Rows are points. Each copy is the shape, with its points in the same order, turned, moved and blurred by noise. Is it also mirrored, or only turned?

Shape, 6 rows:
19, -22
10, 13
-60, -9
13, -16
18, -3
-14, -2
Copy 1 (6 x 2):
-38, -4
-4, 10
22, -58
-31, -6
-22, 5
-2, -16
Copy 1 is: mirrored
Copy 2:
-24, 1
-3, 20
49, -26
-12, 6
-16, 13
15, 4
Copy 2 is: mirrored
Copy 3 (6 x 2):
17, 28
19, -8
-56, -3
16, 20
22, 8
-8, 1
Copy 3 is: mirrored

Shape (8 x 3):
-6, -33, -14
43, 2, 44
12, 12, 22
-21, -9, -4
12, 0, 16
25, -20, -16
-11, 32, -12
-27, 25, -16
Copy 1:
16, -33, -12
32, 13, 58
0, 2, 34
-10, -31, 2
10, -6, 27
29, -2, -8
-33, 6, 5
-41, -10, -2
Copy 1 is: only turned
Copy 2 (8 x 3):
31, -15, 19
0, 60, 20
-12, 23, 9
2, -17, 20
3, 19, 12
41, 13, -2
-16, -11, -22
-17, -29, -14
Copy 2 is: only turned
Copy 3 (8 x 3):
27, -3, -30
-54, 9, -21
-29, -5, 1
22, -22, -13
-17, 3, -10
13, 29, -14
0, -14, 31
23, -30, 29
Copy 3 is: mirrored
Copy 4:
0, -45, 21
-44, 29, 32
-17, 12, 5
1, -30, -7
-17, 3, 13
2, -19, 42
22, 7, -14
26, -7, -23
Copy 4 is: only turned

Shape (10 x 4):
27, 13, -43, 3
14, -43, 17, -4
13, 18, -29, -24
33, -15, 17, 22
-11, -23, -12, 17
-27, 6, 28, -47
-43, -50, 10, 3
-30, -7, -2, -21
-29, -5, -11, 3
-18, 9, 23, 15
Copy 1, 10 rows:
-1, 29, -46, 19
5, -11, -6, -42
18, 3, -39, 28
7, 29, 2, -28
-27, -3, -8, -7
37, -47, 10, 17
-33, -47, 11, -21
-1, -35, -4, 16
-19, -18, -4, 17
-2, 0, 28, 12
Copy 1 is: mirrored
Copy 2:
36, 16, -34, -11
5, -59, -21, 2
4, 18, -37, 3
34, -41, 0, 8
7, -31, -13, -34
-57, -14, -11, 19
-33, -60, -10, -42
-34, -15, -17, -16
-17, -12, -9, -33
-10, -18, 24, -9
Copy 2 is: mirrored
Copy 3, 10 rows:
-4, 0, -57, -14
31, -13, 9, 28
-1, -8, -28, -37
29, 21, -14, 21
-17, -15, -9, 24
5, -20, 44, -43
-24, -37, 34, 31
-18, -23, 14, -16
-28, -12, 5, -3
-12, 17, 18, 2
Copy 3 is: only turned
Copy 4:
-26, 20, -36, -31
50, 12, -11, -6
-22, 9, -5, -34
24, 42, -27, 9
15, -7, -30, 7
14, -6, 49, -9
43, -40, -9, 18
8, -19, 17, -4
-3, -21, -7, 5
1, 11, 10, 38
Copy 4 is: only turned

Shape (9 x 4):
-4, 33, 18, 22
-28, 6, -15, -33
1, 38, -4, -24
23, 13, 19, -13
-8, 2, 1, -3
30, -31, 19, -14
2, -26, -23, 36
19, -26, -11, 7
-2, -31, 32, 0
Copy 1:
42, 4, -19, -31
-22, 11, -46, -7
14, -16, -50, -8
18, -27, -9, -4
6, 8, -16, -8
-5, -18, 23, 16
22, 45, 10, 19
9, 13, 9, 25
-9, 1, 27, -15
Copy 1 is: only turned
Copy 2:
60, 9, -9, 7
12, -41, -2, -16
48, -26, 11, -27
33, 8, 28, -18
23, -5, -3, -8
-5, 29, 30, -16
-3, 26, -39, -13
-5, 27, -6, -25
-2, 22, 14, 18
Copy 2 is: mirrored
Copy 3:
-45, -21, 4, -10
4, 9, -39, -20
-36, 18, -26, -22
-29, 22, 16, -19
-6, 3, -4, -4
9, 36, 35, -7
4, -10, 9, 49
1, 20, 13, 25
21, 4, 33, -13
Copy 3 is: only turned

Shape (12 x 6):
-22, -54, 12, -16, 11, 18
-7, 39, 2, 4, -25, 20
11, 28, -6, 7, -9, -15
21, -16, 6, 60, 27, -5
-10, 13, -4, -5, 20, -3
10, 33, -14, 26, -28, 19
12, -1, 8, 3, 8, 45
18, 21, 20, 8, -12, 23
-21, 23, 34, -7, 17, 13
15, 33, 1, 38, 4, 0
25, -8, 22, -30, -36, -7
6, -17, 21, 23, 1, 18
Copy 1, 12 rows:
30, -51, 10, 4, -9, 37
-6, 34, 1, 20, -29, -6
-7, 22, -17, 4, 7, -15
4, -41, -6, -13, 4, -57
-14, 1, 5, -14, -1, 7
4, 30, -18, 14, -30, -29
32, 1, 23, -6, -24, -9
15, 18, 15, 21, -9, -20
-18, 2, 39, 10, -6, 7
-12, 13, -4, -2, -8, -47
33, 18, -5, 39, 24, 15
20, -27, 10, 12, -11, -19
Copy 1 is: mirrored
Copy 2, 12 rows:
12, 9, 57, 13, 7, -13
-3, 26, -22, 14, -44, 6
-6, 13, -33, -13, -18, 3
-30, 44, -16, 2, 44, 17
-23, 10, 12, -19, -22, 12
3, 30, -36, 11, -26, 18
15, 53, 19, -4, -15, 19
6, 49, -10, -9, -24, -3
-26, 38, 20, -8, -36, -11
-30, 40, -32, -5, -7, 16
34, 18, -10, -12, -10, -42
-3, 41, 9, 12, 13, -7
Copy 2 is: only turned
